Each row of a before or after table is a point. The points were changed in one or more steps. Then noise was added and the rows were shuffled. The steps act on columns, c1 being the first. Name the steps. A step turns or swaps two columns, mirrors them in a line or flattens them onto one, adds a multiple of one to another, or multiplies or shifts one. Angles are multiples of 10 degrees, from the lower column toward the higher: turns from -170 to 170, lines from 10 to 170 but not 90. Use the fewest steps. Two steps may share a column if one is a turn and the other turns, adds or multiplies; they go together, in the order done. Otherwise the lowest column goes first.

Before (8 x 2)
[[ 28  14]
 [  7  22]
 [ 58  31]
 [-60 -11]
 [  1  28]
 [-49  -4]
 [  9  21]
 [ 12 -51]]
After (8 x 2)
[[ 33  59]
 [-11 -61]
 [ 28   2]
 [-51  12]
 [ 21   9]
 [ 21   7]
 [ 14  28]
 [ -4 -49]]
Steps: swap c1 and c2

Before (12 x 4)
[[-21 -24  39   6]
 [ 15  37 -38  12]
 [-13 -24  17 -17]
 [ 43  54 -27  40]
 [ 22  32 -10  24]
 [ 25  37 -30  42]
 [ 28 -32  16  12]
 [ 19 -17  -3 -10]
 [-25  -4  19  -8]
 [-20 -35   2  -3]
 [ 14  18  21  -9]
 [ 38  25 -36  20]]
After (12 x 4)
[[ -9  21 -23 -34]
 [-28  -2  15   0]
 [  5 -25 -32  59]
 [ 43  37 -11 -14]
 [-48 -24   4  46]
 [-24 -24   1  19]
 [ 20  36 -12 -27]
 [ 44  55 -21 -38]
 [ 46  24 -23 -14]
 [  7 -16 -11  17]
 [-12 -38  19  49]
 [ 44  33   4 -48]]
Steps: mirror c1 and c3 in the line at 150 degrees; add -1.5 times c2 to c4

Before (11 x 8)
[[ 26  25  52  -9 -30 -19  -9  -3]
 [ 44 -10  -7  33  24   2  -1 -39]
 [ 19   5  29   4 -25  22   2 -43]
 [-21  -9 -45   1 -36  10  19  30]
 [ -1  15  46 -42 -23 -29 -21 -16]
 [  7  -6 -32 -22  -8  40  49   2]
 [ 15  10  20  -4  22  30 -16 -26]
 [-20  44 -39 -17 -33  21  44  -2]
 [ 22  -6 -44  -5  -8  14  32   7]
 [-16 -38  18  15  13 -33  50  19]
 [ -2 -15   7  17   1 -17  31  44]]
After (11 x 8)
[[ -8  -8 -24 -23 -23  24  52 -26]
 [-29 -50 -18  33  17  17   8  34]
 [  4 -23   9  -4  30 -10  29  31]
 [-30  31  11  15  21  43 -17 -43]
 [-15 -24 -34  -8 -31  17  22 -22]
 [ 11 -42  60  -8  -2   1 -22   9]
 [  1  28 -22   1 -53  -3  10 -34]
 [ -4 -24  39   4  -5  14  31  37]
 [-13   8   5  16   3  10 -18 -54]
 [ 51  12 -17 -15 -47  28  33 -21]
 [ 14  -2  53 -43   2   0 -30  26]]
Steps: multiply c1 by 1.3; turn c1 and c2 by -110 degrees; turn c3 and c5 by 30 degrees; turn c7 and c8 by -150 degrees; turn c6 and c7 by 110 degrees

Before (14 x 9)
[[ -2  23  -7   6  18  21  -9   0   8]
 [ -5  -3   4   1  -7  14 -18  -3  18]
 [ 18  11  12 -19 -21 -15  -5 -27   3]
 [-15   0   8 -20  17  16 -10  12   4]
 [ 29 -10   4   0 -27  -8  13 -14   1]
 [ 22   1  22  13 -25 -32  14 -19   2]
 [-17  29   6 -11   5  21  -8   3   7]
 [ 25  26  -4  -2   7   0 -36  13  13]
 [-16  11  -1 -13  20  20 -18  13  -4]
 [ 26  13 -15  13 -13  12 -40   6 -19]
 [  4  14 -27   9  -1  -9 -29   3  -4]
 [ 10   9 -11  12 -21   2 -43   4  -3]
 [-16  23 -15 -30  11  26 -11  20  19]
 [ 12  18  -3   9 -20  -2 -20  18  -5]]
After (14 x 9)
[[  9  25  34 -29  -7  14  27  12   5]
 [  7  12  13 -15 -14  -2  16  23  23]
 [-11   9  10  18 -15  22  17 -16  17]
 [ -5  -8 -11 -30  19  -8  -9  22 -15]
 [-17  -5  -3  19 -15  15  14 -14   7]
 [-21   2  -8 -16  31 -15  13  18  23]
 [-26  -9  18  20 -22  27   6  -8  60]
 [  5   7  28 -12  -4   2  32  21  12]
 [  8  -2 -25 -21  22 -34  -2  20   5]
 [ -7   8   0  21  -2  24   8  -5  58]
 [  5  10  39  -5  -3  -9  13   2  22]
 [  1 -17   5   2   3  13  20   8  11]
 [ -5   0  22 -24 -12  -3  27  -4  57]
 [  6   8  12   2  -2  23   4 -18  48]]
Steps: turn c1 and c4 by -100 degrees; turn c2 and c9 by 60 degrees; multiply c9 by 2; turn c3 and c7 by 150 degrees; mirror c5 and c8 in the line at 130 degrees

Before (14 x 12)
[[ 20  12   0  12  11 -24  42 -21 -11   3  -7 -22]
 [-11 -16 -13  10 -13  -7 -25  -2  12  28  -5  -6]
 [ 47  15  10  11   6 -22  -1  24   7  -8 -25  -7]
 [ 38  -3  -9 -19  26  15  41 -19  20  -8  19  10]
 [ 13   8  -6  20 -15  10  -3  11 -17  35   9 -43]
 [ -2  -2 -24   3   8  34   6  30  28  -5   8  -9]
 [ -5  19   6 -11  25  15   3  24  13  20  -1 -60]
 [-12  33  -7 -21 -17   1   8  27  24  12 -32  29]
 [-14 -17 -30  22  -1  21  -5  -3 -12  18 -22  -4]
 [-28  -5  -1  12 -25 -26  43 -39 -48 -15  13  -8]
 [ 16 -48 -42 -21  -5   7   5  27  21  32 -10 -11]
 [ -4 -13  10   2 -17   5  39  -7  16   4 -20   6]
 [-46 -43  17  -6  -2  -4   8  16 -44  53 -20  23]
 [  6  17 -14  31  37   3  27  13  23  12  19   1]]
After (14 x 12)
[[ 20  25  -2  11 -13  -8 -30  20  11  17 -28   2]
 [ 47  26  11  10   2 -10 -28 -23   2  17  23  13]
 [-46  -4  17  -7 -50  45 -34 -15   1 -23  17 -50]
 [ -3 -35 -24   2   2  -3  23 -30  -1  10 -25  29]
 [-10   4 -14   8 -25  17  23   3  -1 -14  14  14]
 [-28  24   1  14  23   5 -16  39  14 -10 -41 -39]
 [ 14 -10  -6  21 -32  -8  14 -10  19 -13 -11   5]
 [  7   1 -13  32 -31 -19   9 -12  -6  48 -40  20]
 [ 37 -16  -7 -19   3   3  -6  17  -8  14 -50  14]
 [-13   6  -7 -20   0 -33 -24 -26 -16 -36   9   7]
 [ -5 -10   5 -10 -22 -22  -8 -22  19   9   3  39]
 [ -3  -7  13   2   2  10 -47   8  -4 -18 -10  12]
 [-13 -21 -29  19 -23  12   9   0   4   8   1  -9]
 [ 15 -15 -44 -19 -22  47  20 -27   0 -27 -26  24]]
Steps: mirror c2 and c6 in the line at 140 degrees; add -1 times c3 to c11; turn c7 and c11 by -130 degrees; add 0.7 times c4 to c5; turn c5 and c10 by 110 degrees; multiply c8 by -1; turn c9 and c12 by 120 degrees; multiply c9 by 0.4
